Rows are points. To make a cloud, some directions were put in groups of two or more. Within a group, all points are equally far from the middle, so they leave a hole (a ring in 2 directions, a hollow ball in 3). The other directions are filled evenly. Then the cloud was stretched, turned, moved and blurred a little. How many holes are there, and how many directions does each take, smallest first?

Cloud:
[[ 0.59 -0.31  0.08]
 [ 0.92 -1.18 -1.68]
 [ 1.49  2.91 -2.02]
 [-0.17  1.36 -2.65]
 [ 1.80  1.81  1.44]
 [ 1.33 -0.95  1.79]
 [-2.46 -0.36  2.44]
 [-3.66  0.59 -0.28]
 [-3.30  2.40 -0.10]
 [ 0.26  2.45 -2.90]
 [-1.75  0.98 -1.24]
 [ 2.85 -0.80  0.69]
 [-0.45  3.18 -2.39]
 [-2.91  1.28 -2.46]
 [-2.45  2.87  1.05]
 [ 0.04 -1.27  1.91]
 [ 0.76  4.55  0.06]
 [-0.48  0.25 -2.63]
 [-3.36 -1.50  1.13]
 [-2.26 -2.21 -0.85]
 [-2.03 -2.58 -0.77]
 [ 0.65  2.79 -0.22]]
Holes: 0

Cloud:
[[-3.07 -0.40 -2.32 -0.38]
 [ 1.23 -0.92  1.17  1.07]
 [-1.10  0.57 -3.31  0.02]
 [-0.84 -0.04 -2.70 -1.65]
 [-1.15 -1.60 -2.38  3.04]
 [ 0.24 -2.55 -1.48 -2.48]
 [ 1.15 -2.09 -2.15 -1.58]
 [ 2.98  0.94 -2.28 -1.51]
 [ 1.82 -1.31 -0.73  2.79]
 [-2.31  3.30 -0.10  1.90]
 [-1.30 -3.71 -1.41  3.47]
 [-0.80 -1.62 -0.84  3.75]
 [-2.99  1.37  0.83  1.29]
 [-1.65  1.39  1.69 -0.44]
 [-3.29  1.34  0.06 -1.67]
 [-2.23  1.22 -2.82  0.64]
 [ 1.98 -1.06  0.84  0.33]
 [ 0.95 -1.83 -0.46  3.14]
 [-0.82 -0.42 -0.97 -3.15]
 [-3.24  1.60 -0.21 -1.62]
 [-2.02  3.37  0.72 -1.09]
 [ 0.54  2.26 -0.73 -3.18]
 [ 0.36  3.50  1.06  1.44]
 [ 1.38 -0.64 -1.60  3.31]
 [ 2.03 -2.82  0.28  0.82]
 [-2.37  1.06 -2.01  2.55]]
Holes: 1 (3)
